Each wall is flat, endless, passes through zero and stands at right angles to its row. A trip goes straight from one point to another. List the walls that it crosses, first one first.
In the rows, zero is written as 128.

Walls:
(1): [126  92 102]
(2): [130 130 138]
(3): [136 143 131]
(4): [130 106 129]
(5): [110 151 149]
(6): [100 140 111]
(7): [148 160 172]
(8): [128 144 111]
Trips:
[142 129 156] to [152 163 135] => 4, 8
[128 111 133] to [112 152 177] => 7, 5, 1, 3, 4
[134 124 146] to [138 140 153] => 4

Walls:
(1): [113 132 175  97 106 125  85 163 124]
(2): [ 79 166 176 180 153  91 159 144  94]
(3): [141 115 165  98  86 152 140 108 132]
(4): [140 127 168 126  96 159  69 123 154]
(5): [ 71 121 180 116 187  71 143 133 131]
(6): [125 160 122 106 151  96 138 118 143]
(7): [166 121 124 109 164  80 143 100 130]
(8): [ 96 117 140 151  95  97 154 135  70]
(9): [123 137 126 134 141 132 112 151  64]
Trips:
[170 156 137 136 131  68  94  88 126] to [110 137 104 128 120 127 135 141  97] => 9, 8, 4, 5, 7, 6
[110 136  68 139 147  99 146 167 130] to [ 84  93 125 118 103 123 149  87 111] => 7, 9, 6, 3
[117 106 177 135  99 156 172  88 107] to [113  97 157 129 106 123 124 155 139] => 1

Walls:
(1): [ 94 160 124 137 106 134  91 180 130 167 128  73 168  83]
(2): [188 110 145  98 146 100 124 109 117 120 145 149 162 110]
(3): [123 111 134 146 146 170  96 154 133 149 175 101  91 116]
(4): [128 176 146 112 145 112  97  91 123  97 148 151 146  75]
(5): [161 207 133 124 145 174 116 179 102 165 114 124 160 118]
(6): [110 150 138 150  99 105  91 130 169 156 145 134 140 142]
(7): [149 139 126 133  94 148 166 137  90 127 135 167 138 106]
Trips:
[177 124 173 125 146 106 132 108 122 132 164 152 140 144] to [100 152  84 117 117 155 148  84 129 124 114 132  66  94] => 6, 2, 3
[108 129 154 118 152 117 123 136 130 169 117 130 101 100] to [154 113 126 134 159 110 114 151 152 155 139 118 160  93] => 2
[ 99 116 155 138  90 142 120  82  78 145  65  91 135 152] to [104 136 128 146 170 149 131 179 143 176 150 133 134 139] => 5, 6, 3
[ 77 106 121 191 155  76 106 122 118 155 148 168 135 159] to [174 136 143 102 126 144 125 108 102 146  82 102 160 182] => 3, 2, 5, 6

Walls:
(1): [113 155 124 119 102 111 139 133  89 145 120  86 154 141 118 151 164 118
 177 191 149 107 132 111 176 122  79  97 125 125 126 136]
(2): [178 108  97 129 175 108  63 152 123 136 106 142 119  90 179 158  94  60
 140 134  75 155 127 122 110 138 130 148 105 134 152 183]
(3): [151 134 139 115 142 111  95 161 127  80 108 165 136  57 138 125 162 150
 113  97 108 179 119 129 172 116 179 150 105 186 176 141]
(4): [163 123 105 137 185 136 148 102 156 182 154 142 167 142 174  91 154 129
 172 151  95 139 149 112 110 153 112 136 111 116 148 102]
(5): [150 155 157  97 129 127 120  97 101 125 160 127 104 174  72 147 168 121
 101 153  95 108 161 159 184 138 175  87 137 140 134 146]
(6): [123 103 108 143 103 102 165 134 182  90 104 105 133 145 111 163 164  93
 125 144 132 108 132 106 142 133 137 141 132  82 104 139]
(7): [146 132 126 136 128  79 128 116 109  64 129 137 114 136 141  96 140  98
 156 178 133 112 134 111  97 124  80 123 147 121 114 141]
(8): [138  80 160 127 134  55 107 148 102  94 141  79 160 164  95 143 129 127
 182 122 113 122 134 182 148 132  81 108 134 131 166 142]
(9): [174  94 172 109 172 148 177 147 120 169 145  99 123  90 152 114  84 146
 107 130 116 120 119 169 175 186 148 116 117 101 104 120]
(10): [109  94 127 176 147 143 146 143 156 118 130  77 144 169 117 106 148  79
  94 160  84 193 141 144  90  78 150 124 109 133 133 125]
(11): [119 174 123 100 118 125 168  85 101 157 122  74 118 109 124  87 110 120
 150 156 128 160 115 143 136 129 132 156 166  99 141 123]
(12): [106 140 159  77 153 136 140 133 114 125  99  71 147 108 132 142 128 129
 135 175  73 156 128 121 144 135 115 135 160 130  98 121]
Trips:
[135 143 120  92 123 115 113 136 144 148 167 117 102 135 155  80 137 137
 114 182 144 156 181 134 123 119 171 151  86 129 103  88] to [ 62 130 158 132 199 116  87 186  93 148 128  97 138 149 142 161  90 200
 120 126  99 150 128 129 133 122 119 146 112 137 194 100] => 7, 2, 8, 5, 11
[134  99 134 113 137 142 127 106 182 106 125 179 129 175  88 138 171 148
 136 142 182 101  98 167 111 142 161 143 119 179 115 124] to [155  88 137 141 126 125  81 120 138 160 160 142 111 194  99 104 106  88
 132  96 129 103  93 181 163 151 131 168 132 173 141 137] => 8, 6, 3, 9, 2
[159  90 134 118 193 146  94 134 130 127 116 125 109 114 111 132 112 143
 120 117 143 150 138 139  72 119 138 188 197 112 144  94] to [119 124 110 101 137 115 157  81 130 152 126 150 135  86 152 132 118 147
 108 114 175 112 113 185 107 139 123  92 152 100 109 140] => 10, 3, 12, 2, 4

Walls:
(1): [ 94 155 143 134 130 152 145 139 114 153  91  89 100 129 169 152 154 140
 136 148 133 151 109 141 120  79 127 116 150 121 120 145  94  87 113 128
 120 141 145 101 128 131 121 142 134 164 160 109]
(2): [133 138 142 117 136 113 134 103 111 146 105 174  93 122  97 146 142  88
 140 136 121 104 139 121 127 170 165  82 168 125 139 122 119  98 149 157
 106 132 119 139 159 114  92 151 132 180  76 151]
(3): [157  67 117 171 120 117 147  86 166 160 149 124 167 114 103 128 147 120
  82 182 122 129 150 143 114  94 147 112 100 120 190 122 115 174 154 123
 138 114 124 156 123  79 164 106 112 141 159 170]
(4): [120 129  89 141 168 105 147 152 127 126 113 135 153 189 152 133  41  96
 131 178 119  88 111 110  85 151 135 126 167 138 115  93 124 119  78 147
 141 137 176 138 154  91 116 137  99 168 128 139]
(5): [113 133 102 134 137 158 155 130 123 124  99 142 153 144 137 160 157 158
 131 141 107 161 122 163 115 110 149 137  94 178 126 136 108 185 131 148
  99 118 135 158  97 144  82 156 126  92 129 126]
(6): [109 149  99 132  98 148 129 131 141 132 133 156 103 167 127 130 125 144
 122  54 130 104 141 108 112 130 116 142 128 158 132  97 140 136  87 145
 104 153 124 141 151 145 124 171 129 152 103 122]
(7): [102 135  52  94 133  97 109 155 115 178 119 141 135  89  95  93 173 165
  86 124  86 125 124 136  85 140  91 119 151 141 144 112 131 114  92 101
 124 129 122  91  97 109 185 133 112 114  96 123]
(8): [115 111  91 147  84 154 155 148 144 181  92 129 130  70 133 105 129  54
 109 101 150 171 155  91 155 197 105 154 127 109 118 124 118 117 112 119
 117 129 174 151 107 144 140 135 102 129 138 162]
(9): [131 140 123 132  70 168 161 136 139 124  98 161 124 135  93 162 131 189
 160  93 140 154 109  90  94 172 124 135 150  75 157 127 160  85 147 105
  78 191 144 103  88  92 145  97  75 128 128 123]
Trips:
[154 172 133 147 147 168 159  77  72 160 132 125 135 116 141 165 122 138
 100 103 144  92 160 143 103 110 145 124 134  74 177 119  85  84 109 125
 151 130 151 114 165 122 132 158 136 165 161 174] to [146 143  95 166  88 169 120 161 178 180 158 138 183 114 140  90  84 113
 143 180 182 155 149 127  94  82 152 137 100 143 122  99  90 142 132 131
 143  98 107 131 120 132 140 144 114 156 125  96] => 9, 2, 5, 6
[118 108 114 115 126 135 124 147 103 116 150 159 159 133 130 160 176 133
 136 154 126 117  89 129 162 172  75 190 129 169 131 107 138 123 108 196
 152 161 161 117  81 117 147 186 113 114  94 168] to [ 87 161 139  97 125 121 137 135  86 138 113 132 112  98 168 148 115 167
 127 129 141  93 150 170 184  81 147 117 115 162 120 140 150  82 138 115
  69  78 124 122 110  84 151 108 142 112 157 139] => 1, 4, 8, 6, 9
[158 113 108 149 137 132  89 108 123 100 125 105  71 158 103 151 118 105
 141 141 127 158 120 123 150 171  90 110 111 113 130  93 130 124  75 174
 115 150  78 101  99 182  94  78 117 111  96 130] to [ 99  92 175 113  93 126 114 100 105 124 159  98 106 189 153 102 149 119
 141  97 106 150 102 192 148  85  95 170 160 102 160 143  92 156 162 145
 121 132  58 113 100 116 138 130 123 144 110 166] => 8, 9, 2, 1, 3, 6
[135 176 127 136 161 116  78 126 131 139 131 115 181 125 147  90 143 136
 129 104 152 161 113 154 121 117 176  67 148 125 150  99 111 114 140 114
 132 118  65  74  99 158 126  89 143 108 107  82] to [158 145 130 143 108 117 132 153 153 170 152 123 108 133 160  89 109 124
 158 138  97 159 129 121  65 148  97  94 158 148  97 145  98 147 186 137
 135 134 168 137  90 102 126 106 153  63 139  81] => 5, 9, 8, 4
[125 125 138 164  92 118 163  68 110 130 151  99 180 145  93 125 148 165
 102 121 164 125 127 147 157 123  82 113 149 133  98 162 117  91 118  79
 152 154 129 153 132 126 132 166 119 101 129 127] to [169  91 140 102  76  86 155 170  97 138 109 137 128 156 108 120 126 127
 109 116 124 185  97  89 139  87 164 131 102  91 132 124 126 119  84  99
  96 102 120 152 102 163 183 106 179 128 138 102] => none

Walls:
(1): [141 149 103 120 121 103 129 129  79 163 115 104 134 109 120 127 113 140
 164 158 108 111 139 121 130 147 134 141 134 127 156 174 135 125 113 139
 117 105 148 142 126 133 123 139 160 130 134 140]
(2): [156 124 193 107 122  97 105 122 157 115 157 170  98 159 165 104  72 137
 101  78 160 128 104 115 108 148 159 143 118 114 111 167 204  71 147 152
 143 122 112  95 132 117  75 152 135 140 110 136]
(3): [152 133  83 114  99 145  72 157  74 117 135 152 147 146 132 160 118 116
 196 121 127 112 179 150 142 104  83 110 113 133 121 139 109 125 166 121
 124  73 115 155 147 110 166 172 180 140 142 137]
(4): [144 147 143 136  79 150 128 127 168 110 101 121 155 147 174 116 136 162
 138 123 112 131 133 119 108 150 173 155 111 147 166 127 171  97 121 100
 147 169 121 165 153 148 115 101 152 122 147  82]
(5): [156 121 103 130 119 108  84 140 141  98 133 182 144 112  87  64 118 110
 114 140 120 154 159 139  90 114 111 114 106 121 163 189  91 127 150 128
  98 111 170  99 176  71 156 155 123 130 161 139]
(6): [125 111 162 169 169 117 128 126 100 163 140 130 157 161  93 106 143 151
  94 174 120 154 128 130  59 160 101 130  70 157 126 111 138 143 155 122
 131 161 147 113 169 145 128 108 123  89 126 143]
(7): [122 128 119 105 152 153 116 131  88 128 129 106  66 160 107 115 121 150
 117 134 120 116 111 139 113 169 115 101 134 213 113 134 141 140 119 131
 113 101 163 116 141  98 132 163  86 101 108 118]
(8): [110 135 174 112 126 145 157 146 142 116 102 134  95  98 137 142 113 160
  96 126 130 110 146 163  98 187 118 148 154 113 156 121 173  69 118 114
 172 111 131 102 152 133 137 107 172 147 183 131]
Trips:
[125 119 126 101  74  73 122 122 162 161 114 125 156 109 145 126 114 101
 153 128 142 128  61 112  88 173 153 115  87 176 156 156  65 157  92 154
 150 149 142 156 129 133 120  97 133 155 111 115] to [121 141 153 128  86  91  80 162 134 108 135 130 161 183 137  84 127 107
 127 134  81 139  72  74 115 116 172 113 114 125 101  86 143 129 138  97
 154 122 122  95 102 117 153 102 144 134 111 119] => 2, 1, 5
[145 114 150 151 183 103  96 131 120 118 152 110 134 183  92 117 103 123
 147 151 145 190 117 125 112 145 140 148 135 102 104 129 120 137 135 107
 101 180 138 144 172 100 128 200  95 154 126 147] to [161 120  99 123  80 108 128 169  76 129 137 106 121 104 151 169  82 127
 113 101 138 136 135 168 124 141 182 111 151  90 135 163  94  93 143  96
 116 157 138 137 104 143 119 123 139 142 125  79] => 3, 1, 7, 6, 4, 8, 5
[130  64 101 124 155 128 173 167  83 178  80 113 142  82 126 152 133 124
 130 162 132 113  88 152  97  79 111 153 100 102 147 125 181 103 127 118
 177 130 136 143  98 133 122 121 145 118 110 168] to [123 161 147 156 133 166 125 108 123 178 191 120 131 118 162 128 164  97
 121 147  95 128 100  66 164 143  94 134 103 110 112 128  92 131 170 111
 115 177 131  91  54 144  99 157  89 106 154 176] => 8, 1
[129 158 116 121 137 147  86 171 143 165 126 114 127 156 103 115 158 148
 128 167 127  93 142 120 106 112 111 110 136 115 165 111 100 124 119 155
 125  78 133 154 139 120 131 142 113 119 208 112] to [124  92 137 158 153  88 180  53 130 139 168 110 140 170 130 196 150 102
 163 174 120 178 168 119 117 118  96 102 105  86  99 179 175 139 124 158
 134 144 108 132 108 136  98 147 134  91 112 131] => 8, 7, 5, 3, 2
[126  72  98 145  64 151  88 131  93 143 140  77 125 185 129 121 109 146
 126 167 136 109 166 115 185 153 125 150 145 175 116 134  99 173 130 107
 138 117 125 122 137 137 141 118 178 109 143  90] to [153 163 130 189  87 118 112 149 107 155 157 153  83 114 125 111 125 131
 102 116 158 145  84 143 149  97 116 137  98 172 148  92 119 143 163 160
 134 121 152 122 152  83 162 125  93 174 106 101] => 5, 4, 1, 2

Walls:
(1): [111 123 147 136  94 137 180  75  84 125  97  91 156 141  90 144 124 158
 112 144 124 117 190 125  81 131 154 132 135  97  62 140 103 101 120 152
 131  78 123 180  83  79 132 157 118 157 145  96]
(2): [106 123 141  98  97 145 171 159 142 139 122  86 117 142 119 145 181 107
 160  94 131 138 213  51  67 119 152 130 112 115 166 124 124 163  80 145
 109 162 140  66 112 164 139 127  75 146 148 166]
(3): [110 140 126 110 171 124 159 128 119 139 121  85 155 131 159 122 158  92
 162  99 113 126 103 168 148 131 184 142 117 160  97 127 138 122 129 105
  99 133 107  92  96 140  88 109 146 155 169  99]
(4): [114 143 149 122 148 196 124 193  99 123 151 141 138  99 164 110 109 107
 108 141 176 109 148  85 177  97 141 103 116  74 100 108 118 112 152  97
 146 150 108 129 138  97 117 142 126 122  96 123]
(5): [104 113 204  61 110 180 125 102 158 109 150 139 124  97 102  67  94 119
 160  80 115 127 134 128 124 146 141 144 151  93 144 151 124 136 121 156
  89 192 105 120 175 138 119 149 108 154 131 157]
(6): [169 160 131 120 108 113 127 133  90 120 138 144  86 170  61 114 145  98
 100 107 103 159 147 114 153 123 106 136 162 108 123 162 151 117 112 121
 149 152 182 142 127 132  95 123 126 149 139 138]
(7): [169 149 151 149  81 149 138 103 133 125 112  87 128  91 114 151 136  96
 128 124  37 128 114 153 110  81 154 120 110  93 136 138 129 145 106 181
 136 171 148 103 135  92  65 157 156 118 105 112]
(8): [120  99 110 134 107 118 122 150 226  75 111  87 153 144 145  90 116  79
 100 135 125 120 117 148 119 134  86 122  97 140  69 112 144 125  71 131
 113 167 136 147 111  92 122 130 143  97 176 115]
Trips:
[174 113 151 107 102  80 142 166 154 144 109 189 141 139 133  83 114 157
 121  96 122 119 109 114 153 185 152 130 145 107 138 150 144  74 108 145
  96 135 154 139 123 155 128 141 153 100 105 111] to [ 93 142 136 159 182 128 136 145 164 197 143 134  92 142 134 105 134 102
 126 128 112 113 147 152 175 124 146 141 137  71 135 177 163 138 159 141
 140 128 105 114 133 136 121 167 137 154 122  68] => 8, 4, 3, 7
[113  90 188 152 150 145 100 144 136 107 150 120 121 102  87 146 110 126
 178 100 109 139 110 146 109  80 124  84 102 133 143 109 117 163 112  75
 138 164 121 141 120 111 124 142 152 132 124 106] to [107 109 118 104 132 122 184 108 172 110  73  80 115 123 133 136 124 132
 138 104 146 132  86 120 129 138 158  87 149 141 126  95 115 147  96 163
 133 118 101 139 124 132  81 100 148 102 142 124] => 2, 4, 1
[ 91 127 171 170 131 112 130 148 151 111 121 112 141 126 135 154 141 138
 129 172 186 109 103 132 144 118 140 125 134 159  95 134 160 134 143 171
  65  99 167  97 133 169 118 173 124 179 160 126] to [119 128 149 130 118 113 101 119 117 113 122 130 112  77 140  92 133  94
 111 176 142  97  98  98 125 173 135  79 105 109 103 192 132 131 117 110
 131 154 117 147  93 108 144 111 136 126 104  96] => 2, 4, 5, 3, 7
[112 126  95 130 122 128 144 144 160 133 136 145  84 133 156 138 112 130
 122 119 116 120 125 106 116 131 102 107  97  99 138 148 116  91 130 133
 115 129 101 120 171 122  98 117  70 147 125 153] to [118  86 147 132 106 179 135 126 150 130 127 113 100 128  87 154 128 118
 131 122 172 123 126 112 149 196 136 120 114 128 147  69 104  99 147 107
  56 147 137 130 110 153 175 158  85 140 144 116] => 1
[136 151  84 117 138  76 118 119 137 101  92 141 127 179 143 112 128 156
 128 151 121 175 139 167  69  53 165 118 143 109 154 157 133 103 165 118
 126 100 147  93 127  97 104 129 137  96 149 161] to [145  87  97 129 143  70  95 139 139 182 126 114 131 120 138 111 175  97
 150 148  79 120 158 140 139 116 155 140 124 153 129 106 115 139 129 102
 127  91 170 114  91 167  82 116  70 108 165 119] => 2, 1, 8, 7

Walls:
(1): [157 163 180 150 192 130 136 121 136 138 127 106 164 148 125  97 100 106
 156  73  96  77 156 125 128 175 119  83  97 180 137 141 121 139  88  79
  98 130 123 120 125 183  90 101 103  74 132  88]
(2): [131 111 161 138 138 122 118 149 140 194 132 140 114 128 127 124 100 157
 119 142 117 140 103  86 109 133 175 132 112 147 120 134 150 128 170 118
 162 133 126 159 134 123 153 101 142 121 135  76]
(3): [121 129 142 134 124 117 120 143  89 117 216  86 149 134 109 117 126 156
 172 121 117 103 145 152  94 108  98  59  91 140 122 112 121  88  98 148
  97 122  94 133 117 163 164 151 132  93 132  66]
(4): [110 159 172 185 120 142 143 120  91 146 177 139 155 119 137 101 129  94
 134 154 158 141  75  78 143 128 151 147 144 122 143 140 124 100 151 115
 140  75 168 148 128 160 136 146 139 141 111 176]
(5): [137 106 155  93 146 206 134 147 147 106 135 121 122 127 150 114 103 152
 180 166 118 175 171 108 106 166 123 168 108 178 106  85 127 159 112 160
 130 127 129 154  96 135 167 131 154 149 127 124]
(6): [143 133 116  72 131 140 149 121 164 100 117 145 162 191 198 127 122 147
 112 109  95 156 106  67 153 191 182  86 139 100 156 143 131  85 146 108
 105 165 124  89 132 172  85 143 152 126 172 178]
(7): [152 146 109 155 107  99 142 150  89 165 120 101 139 146 109  92 103  76
 126 143 151 139 141 137 119 121 101 143 133 102 134 160 144 109  72 102
 122 123 125  92  82  91 164 132 124 145 146 121]
(8): [133 153 122 160  85 191 113 114 104 108 128 122  91 143 143 164 131 137
 149 136  79 159 130 129 180 140 121 124 142 106 137 108  98 123 131 106
 125 129 107 145  87 120 136 139  83 131 111 148]
(9): [123  71 106 130  82 109 136 146  97  88 128 131 142 134  96 137 145  99
 108 122 181 140 189  72 100 148 149 156 120 110 133 161 138 143 100  85
 129 113  91 109 154 143 158 125 173 118 133 161]
(10): [121 130 101 148  91 125 126 144 143  86 127 130 138  83 139 145 120 119
 122 130 155 116 119 104 137 153 101 113  95 139 124 141 128 141 108 118
  84 127  97 138 101  80 113 121  84 124 175 143]
(11): [157 127  95 139 179 114 148 203  56 132 154 135  89 126 195 126 159 157
  78 161 115 171 177 151 122 110 123 170  81 132 105  71 139 130 129 114
 111 125 158 156 123 159  91 153 166 108  77 100]
Trips:
[136 173 111 174 138 106 162 104 151 120 127 136 111 131 132 105 119 129
 143 133 111 139 132 124 153 157 147 157 125 135 101 162 152 104 117 182
 176 127 113 121  84 127 118 129 173  96 159 195] to [133 151 114 105 148 180 128 117 130 148 156  97 113 144 141 146 112  88
 104 161 101 124 134 116  95 121 144 135 127  93 132 151 117 111 166 165
 168 179  76 115 148  87 144 183 107 128 131 111] => 10, 2, 4, 3
[210  92 106 136  88  82 129 127 116 153 149  98 163 118 141 162 178  96
 126 123 103 102 132 232 106  91 134 133 130 129 135 161 127  81  83 159
 153 110 117 136  86  91 141 115 153 108 138 113] to [156 119 129 140 160 103 187  84 110 104 127 118 119 118  72 130 116 159
 129 160 175 184 139 123 145  91 151 107 144  82 176  75 116 193 163 103
 145  64 106  92 127 125 143 119 109 149  78  93] => 9, 8, 4, 3, 2
[110 124 130  95 132 119 158 155  71 146 111 117 142 121 115 137  95 133
  92 129 153 104 103 144 144  95 138 155 106 129 163 127 152 183 152 136
 134 151 128 140  66 172 154 146 124 107 146  98] to [123 110  89 164 148  87 126 142 111  95 109 151 130 105  48 139  68 128
  93 172 106 105 100 117 121 132 166 127 152 136 181 164 120 154 121 108
 105 167 134  68 161 136  97 111  94 106  80 103] => 9, 1, 3, 10, 11
[ 88 120 101 106 150  86 148  82 177 122 183 148 110 133 146 135 122 128
 163 125 133 121 144 138 113 119  75 116 118 154  98 135  99  83 150 182
 125 161 148 140  72 199  75 108 160  70 127  94] to [181 132 127 100  70 106  92 127 180 121 150 161 134  66 164 124 129 111
  97 135 175 145 160 149 115 126 124  58  92  88 107 141 150 110 128 159
 166 152  99 124 168 159 112 121 156 135  88  85] => 5, 2, 1, 9, 10
[ 82 105 105 152 104  90 118 114 121  98 164 141 114 129 129  97 108 126
  64 147 164 144  80 116 102 129 123 103 110 146 173 139 117 130 139 115
 125 177 104 148 164 103 136 139  96 128 138  84] to [115 116  66 163 103 156 114 136  96 159 147 128 152 132 102 113  72 138
 137  93 110 167 143 125 144  87  78  94 148 170 143  97 130 150 178 117
 175 139 147 130  73  94 165  78 118 163 156 121] => 4, 8, 9, 5

Walls:
(1): [142  81 181  95 146 167 125 120 144 109  97 141 157 171 139 155  79 172
 152 101  78 140 138 161  97 154 117 124 139 116  99 167 123 115 144 122
 124 137 120 176 140 139 175 124 115 131 152 129]
(2): [175 113 116 138 133 155 128 119 127 125 206 104 112 101 117 166 130  95
 140 153 104 142 140  88 119 165 127 103 118 120 118 133 170 104  82  89
 161  85 160 131 136 136 129 164 128  89 164 135]
(3): [103  94 135  61  80 117 141 100 131 153 139 139 112 180 162 130 185  98
 160 142 145 107 147 128 162  86 139  81 145 125 126 168 183  83 119 121
  76 102 106 105 178 120 146 125 121 189 111  82]
(4): [110 110 102 126 137 116 141  67 111  86 120 141 143 105 110 129 168 132
 143 172 154 164 180  69 129 128  86 137 133  93 111 133 121 109  90 105
 129  79  53 122 100  73 128 148 170 136 138 133]
(5): [113 119 110 138 105 180 160 133 116  96 127 153 138 155 149 109 157 150
 145 166 142 164 142 175 103 130 140 138 135 154 134  71 155 193 108 153
 104 127  88 164 138 141 120 113 117 157  89  96]
(6): [166 113  93 150 132 110 119  93 132 101 151 142 121 131 141 147 150 159
 139 142  95 161 112 117 155 179 148 110 133 113 176 147 124 137 153 102
 167 138 126 130 146 130 134 152  69 180 132 145]
(7): [ 83 216 143 135 116 125 133 138 200 112 124 119  88 126 114 130 139 117
 125  96 161 144  99 137 143  95 121  91 110 130 178 175 153 112 120 101
 113 120 119 118 161 153 140 146 119 135 142 171]
(8): [159 140 145 143 146 171 141 128 110 118 139  99 134 110 111 132 153 132
 163  97 114 110 148 161 124 137 118 150 118 119 164 129 154 161 119  81
 185  95 128 162 105  97 134 137 146 105 194  95]
(9): [142  91 135 148  94 150 135 115 136 129 109 165  67  90 118 109  57 144
 117 175 153 102 135 142 134 139 127  73 107 152 178 105 139  73 104 122
 122 151 177 108 139 122 139 134  95 128 144 140]
Trips:
[ 99 135 157 131 122 129 121 130 145 110 168 112  91 169 118  91 162 127
 101 115 105  98 129 114 140 109 123 107  46 150 116 135 131 138 160  87
 157 113 103 153 161 124 130  99 120 182 121 111] to [146 129 107 112 175 114 128 123  90 128 137 134 158 109 121 123 163 117
 128 147 145 132 117 171  97 120 158 175 174 141 119 175  90 119 140 118
 162 151 155 144 119 168 188 117 116 131 102 130] => 1, 7, 3, 5
[104 108 145  89 160 127 106 122 128  93 107 178 165  82 100 109 102  92
 128 147 102 162 140 125 106 153 126 111 136 107 131 114 166  95 104  97
 107 152  87 194 107 103 121 127 147 135 118 189] to [ 71 113  97 107 169 105 126 131 130  96 113 120 129  96 101 134 111 145
  87 118  89 116 130 101 122 106 157 127 170 133 134 113  78 114  95  99
  96 128 130 113 169 144 128 184 138 163 160 140] => 5, 7, 6, 2, 1
[ 84  85 165 157 105 159  83 171 127 132 112  96 145 110 118 132 101 150
 110 128 156 137 150 128 133 103  91 103 136 112 154 159 135 103 114 160
 120 131 172  97 145 154 128 132 128 132 139 126] to [105 103 149 168 128 127 117 137 148  99 103  98  82 154  87 164 112 126
  94  88 129  81 146 114 129 119  97 183 160 102 111 135 147 124 114  88
  89  91 116 166  61 114 108 116 106 171 165  69] => 8, 4, 9, 7

Walls:
(1): [160 118  84 101  82 179 119 159 120  91 106 147 128  84 134 137 129 124
 145 129  94 143 128 152 151  92 119 124 172 134 144 111 133 107 108 171
 125 163 128 119 130 141 143 115 161 162  96 101]
(2): [186 106  85 135 157 110 156 116 159 126 144 152 122 125 134 107 127 118
 123 127  98 155 108  97 143 135 160 124 109  80  81 123 142 149 164 135
  82 155 123 113 132 109 108 134 160 124  93 140]
(3): [145  88 117 146 158 136 102 106 126 149  98 130 137 106 154 182 105 132
 128 118 122 150 148 133 148 156 180 131 109 141 107 102 109 113 120 133
 138 131 133 178 181 110 129 134 157 142 102  93]
(4): [171 143 157 138 104 155 157 188 146 134 129 122  97 120 119 106 151 101
 132 120 117 128 157 110 126 110 130 109 154 117 117  88 126 129 130 126
 139  96 106 121 142 113 137 131 171 134 121 163]
(5): [152 145 136 148 124 137  88 134 163 119 159 138 136  90  84 135 149  52
 100 119 149 109 112 114 150 121 150 137 109 142 131 110 103 109 154 123
 151 161 158  91 144 139 162 115 107 126  88 143]
(6): [134 134 124 136 114 164 134 143  96 150 132 151  95 168  80 129 136 129
 133 140 166 131 116 155 188 193 140 170 164  91 159 101 146 124 113 175
  87 153  82 126 141 124  95 110 112 122 106  79]
Trips:
[117 167  98 123  66 115 116 174 217 172 104 126 102 156 129 182 111 106
 102  71 151 137 164 102 159 114 150 127 120  91 106 157  91 181 115 152
 110  84 101 112 106 160 132 110 133 159 117  97] to [152 176 123 124 129 119 140 133 122 155 114 160 165 166  99 115 164 110
 111 168  82 148 154 151 161  82  92 132 128 120 145 113  95 143 174 102
 121 110 125 130 122 132 140 156 135 150 148 127] => 3, 6
[119 148 165 177 102 151 106 143 122 142 138 114 115 171 150 134 126  91
 153 166 132 103 112 133 156 179 143 171 157 122  76 107 107 131 113 121
 102 137 102 101 184 123 155 144 153 127 146 142] to [123 120 145 141 146 153  78 169 189 163 150 135  94 100 108 107 111 152
 143 152 133 131 159 117 103 175  98 179 145 142 149 115 143 153  91 133
 132 165 117 108 166 140 134 198 147 127  68 159] => 2, 1
[156 108 106 129 112 107 116  96 152 123 142 156 122 154 111 176 137 179
 120 180 150 126 139 185 178  97 127 153 192 113 135 146 125 153 108 116
 114 147  81 153 144 134 139 149  88 133 151 160] to [104 114 161 100 172 130 143 159 136 106 115 100 148 103 150 148 126  77
 156 131 111 123 118 108 144  94 136 134  91  81 122 160  98 102 124 126
 150 134 139  84 106 119 136  99 131 119 104 105] => 5, 2, 6
[147  99 164 193 106  90 117 139  71 165 180 124 134 143 214 122 154 173
 119 160 115 125 163 160 131 162 106 113 132 108  94  84  74 153 111 158
  70 176 121 112 192 106 130 166 139 147 129 112] to [120  86  94 170  86 119  70 181 111 126 138 107 150 115 159 112 152 117
 115 125  96 124 125 106 114 149 139 123  46  81 136 105 113 130 105  87
 123 152 141 158 180 144 110 105  80  88 130 128] => 4, 5, 6
[137 146 142 122 135 105 106 174 161 102 126 116 161 101 162 130 154 135
 132 124 149 125  50 145 157  99 160 103 147 111 100 160 137 113 171 129
 115 106 132 115 132  88 150 125 130 130 110 110] to [ 71 167 160 123 126 160 140 129  57 130  80 144 114 107 179 102 166 138
 115 141 118 128 134 123 145 128 142 147 117 129 130 127 146 130 169 118
 130 121 156 138 124  89 111 153 134 154 146 154] => 5, 2, 1
